Each row is a point. Each copy is the shape, with its points in the same order, stretched, turned, moved and blurred by noise. Some copies are also mirrored. Which?

Shape (6 x 3)
[[-0.10, -3.01, -0.12],
[-2.87, 1.33, 2.18],
[0.74, -0.75, -0.23],
[-1.65, 1.42, -0.67],
[3.39, 1.39, -1.58],
[-1.67, 3.39, 0.54]]
Copy 1 (6 x 3)
[[-0.62, -2.32, -1.20],
[-2.57, 1.79, 0.97],
[0.56, -1.49, 0.54],
[0.31, 1.98, 0.41],
[3.78, -1.46, 2.72],
[0.04, 2.68, 1.64]]
Copy 1 is: only turned
Copy 2 (6 x 3)
[[-4.02, -1.94, 1.52],
[1.68, -1.77, 4.19],
[-2.21, -0.32, -0.31],
[0.85, -2.19, 0.39],
[-2.15, 2.46, -4.30],
[2.73, -0.61, 0.71]]
Copy 2 is: mirrored
Copy 3 (6 x 3)
[[1.97, 0.53, -2.85],
[0.36, -4.34, 0.43],
[0.10, 0.63, -1.29],
[0.88, -1.46, 1.69],
[-3.04, 2.77, 0.03],
[-1.05, -2.99, 2.46]]
Copy 3 is: mirrored

Shape (9 x 4)
[[-1.67, -3.35, 1.48, 1.41],
[1.97, 1.98, -1.44, 2.06],
[0.24, 2.80, 0.12, 2.30],
[0.13, -0.83, 2.26, 0.23],
[0.54, -1.61, 1.60, -0.82],
[-0.34, -2.81, 3.96, 3.12],
[0.46, -0.09, -0.60, 2.35],
[-0.21, -1.39, -0.98, -2.80],
[-0.88, 1.06, -1.50, 2.91]]
Copy 1 (9 x 4)
[[3.13, 0.03, 1.66, 1.66],
[-2.42, 0.18, 1.98, 1.42],
[-1.96, 1.16, 1.67, 1.01],
[1.40, 0.49, 2.02, -0.10],
[1.60, -0.78, 1.95, -0.47],
[2.91, 0.80, 3.89, 1.57],
[-0.13, 0.05, 1.63, 2.42],
[1.11, -1.60, -0.62, -0.44],
[-0.43, 0.77, 0.92, 2.90]]
Copy 1 is: mirrored
Copy 2 (9 x 4)
[[-0.08, 0.89, 2.26, 0.57],
[-0.94, 0.07, -3.75, -1.74],
[-1.68, 1.67, -2.63, -2.40],
[1.39, 2.05, 0.39, 0.24],
[2.66, 1.07, 0.63, 0.27],
[-0.92, 3.54, 0.82, 2.83],
[-1.13, 0.19, -1.66, -0.89],
[3.84, -1.40, 1.25, -2.23],
[-2.75, -0.17, -1.60, -2.80]]
Copy 2 is: only turned
Copy 3 (9 x 4)
[[2.98, -3.71, 2.53, 3.26],
[-0.15, -0.28, -5.02, -2.23],
[2.23, 1.06, -3.52, -2.35],
[0.80, -0.48, 0.40, 2.47],
[-0.75, -0.94, 0.71, 3.05],
[3.93, -3.34, 0.98, 5.86],
[1.64, -1.36, -2.26, -0.20],
[-2.30, -0.48, 1.85, -0.19],
[4.13, -1.43, -2.58, -2.66]]
Copy 3 is: mirrored

Shape (11 x 6)
[[3.52, -0.81, -3.02, 0.29, 1.88, -1.49],
[1.00, 1.10, 0.09, 2.00, 2.00, -0.91],
[-0.50, -1.09, -0.38, 4.51, -0.10, 0.19],
[-0.24, -0.35, -1.15, -0.18, 1.65, -1.03],
[-0.73, 1.90, 2.19, -2.53, 1.41, 2.63],
[-0.73, -0.49, 0.24, 0.63, 0.02, 0.95],
[0.42, 0.26, 5.07, -0.68, -0.11, -1.79],
[-4.75, 2.47, 1.48, -0.77, 0.39, 1.36],
[-0.98, 0.58, 1.28, -1.38, 3.41, 0.12],
[0.56, 0.23, 1.21, 0.41, -0.79, -2.40],
[0.12, -2.11, 1.70, -0.69, 1.79, 0.32]]
Copy 1 (11 x 6)
[[3.02, 2.04, 1.60, 1.23, 0.47, -4.95],
[0.32, 2.39, 1.56, -3.26, 0.98, -1.04],
[-1.99, 0.77, -0.83, -3.77, 4.61, -1.14],
[-0.81, 2.70, 0.65, 0.85, -0.16, -1.02],
[1.77, 1.92, -3.64, -1.51, -3.52, 2.35],
[-0.57, 0.94, -1.81, -1.06, 0.45, 0.56],
[-0.31, -0.56, 3.17, -2.59, -3.28, 1.76],
[-2.20, 3.25, -2.35, -2.21, -0.79, 6.24],
[-0.55, 3.93, -0.69, -1.04, -3.18, 0.47],
[-0.33, -0.47, 3.28, -0.70, -0.10, 0.93],
[-1.07, 1.31, -1.36, -0.28, -2.24, -1.82]]
Copy 1 is: only turned
Copy 2 (11 x 6)
[[-4.21, -3.10, 4.74, 0.83, 0.24, 0.77],
[-2.39, -1.22, 0.45, -0.57, 2.08, -0.66],
[2.43, -1.20, 0.53, -0.05, 1.75, 1.25],
[-2.08, 1.06, 1.94, 0.29, 0.06, -0.16],
[-2.48, 1.81, -2.77, 1.56, -1.56, -4.93],
[0.41, 0.51, -0.28, 0.88, -0.69, -0.82],
[-2.35, -0.08, -5.15, -0.30, -1.76, 1.02],
[1.38, 4.96, -2.82, -1.63, -0.08, -4.07],
[-3.77, 2.98, -0.83, 1.41, 0.23, -2.28],
[-1.00, -1.16, -0.98, -1.75, -0.91, 1.70],
[-2.18, 1.25, -0.93, 2.97, -1.35, 0.32]]
Copy 2 is: only turned
